Every row gives one point. Two turns around zero, p and q, are shown by what they do to some points. Where does a point land after both, in the order given? Backwards means that the second turn is done in reverse. Each puzzle has new turns, and all numbers are rounded.

Turn p:
[18  4] -> [18 -4]
[33  1] -> [ 30 -14]
[ 19 -38] -> [  0 -42]
[-35  28] -> [-19  41]
[-35   6] -> [-29  21]
Turn q:
[30 -5] -> [30  5]
[ 0 35] -> [-12  33]
[-30 -30] -> [-18 -38]
Where do these land?
q, then p: [-28 -13] -> [-29  -9]
q, then p: [-28  22] -> [-25  25]
q, then p: [25 23] -> [28 20]
p, then q backwards: [ 30 -31] -> [ -1 -43]

Turn p:
[ 39 -12 -51] -> [ 25  -6 -60]
[-29  15  14] -> [-9 20 28]
[  1 -19  -1] -> [-14  -8 -10]
[-11  17  38] -> [-2 -5 43]
Turn q:
[  2 -12  26] -> [  6 -15  24]
[ 13 -12  24] -> [12 -6 26]
[ 14  11 -32] -> [  5  28 -23]
[-24   1 -63] -> [ -2   5 -67]
[-5 13 45] -> [-22 -12  40]
Where do these land?
p, then q backwards: [  5  21 -12] -> [ 20 -11  -9]
p, then q: [-31  18 -34] -> [-35  34  -4]
q, then p: [  9 -44  -3] -> [ 10 -37 -24]
p, then q: [17  5 49] -> [ 24 -33  32]

Turn p:
[-19 -15   8 -28 -46   0] -> [-23   0  11 -49 -19  12]
[-34  28 -37  16  28 -22] -> [-38  -4  -4  48  -6 -31]
[ 18  -2 -10  10  29 -26] -> [ 17 -15  -2  20  14 -31]
[ 23 -36 -18  -1  32  -1] -> [ 25 -19 -39  -1  16 -20]
[-18  46 -16 -39  10 -13] -> [-30  45  12   6  -4 -37]
[-11 -29  26  29 -13 -14] -> [ -3 -43  15  -8  12  23]
[ 45  33   9   1 -29  53] -> [ 46  47   7   1 -32  38]
[ -5 -25  38  12 -10  23] -> [  5 -12   1 -17  19  45]
Turn q:
[  3   1 -17  11  26  35] -> [  7 -24 -17   6   3  37]
[-47  14  20  -1 -26  24] -> [-54 -22  -9  -5 -20 -14]
[ 27 -52  28  -1  28 -69] -> [ 44  29  29  38  51 -46]
[-16  20   3 -32   1  16] -> [-21 -13 -10 -34   9   0]
[31 16  9 16 -1 15] -> [ 4 -2 29  0 -9 29]
[ 16 -38  12  20   5 -64] -> [ 31  39  19  42  18 -37]
[-37  52  -9 -20 -19  12] -> [-50   9 -23 -41 -15   8]
[ -1   5 -28  20  -1  13] -> [  6   2 -19   8 -21  22]
[ 23 -17 -18 -13 -13  17] -> [ 31 -16   1 -15 -17   0]
Where do these land?
p, then q: [ 14 -11  29   5  28  33] -> [ 18 -14  -5  -4  13  48]
q, then p backwards: [ 16 -23   9 -14  -1  -7] -> [ 23   0   7   0   6 -22]
p, then q: [  0 -18  41  13 -14  21] -> [  6 -47   5 -12  10  18]
p, then q backwards: [ 15 -22   3  18   4  -3] -> [  8 -20  -7  -7  12  19]
p, then q: [ -3  13 -22  13  -6  22] -> [ -7   3  -3   3 -35   9]
p, then q: [ 23  65 -63 -20 -37  12] -> [-37  55  35 -24 -65 -12]
q, then p backwards: [-40  27  -3  -1  29 -76] -> [-24  32   2 -56  59  27]
q, then p: [-26 -30   6 -13  -2  -2] -> [ -4 -32  -2   2   1 -27]
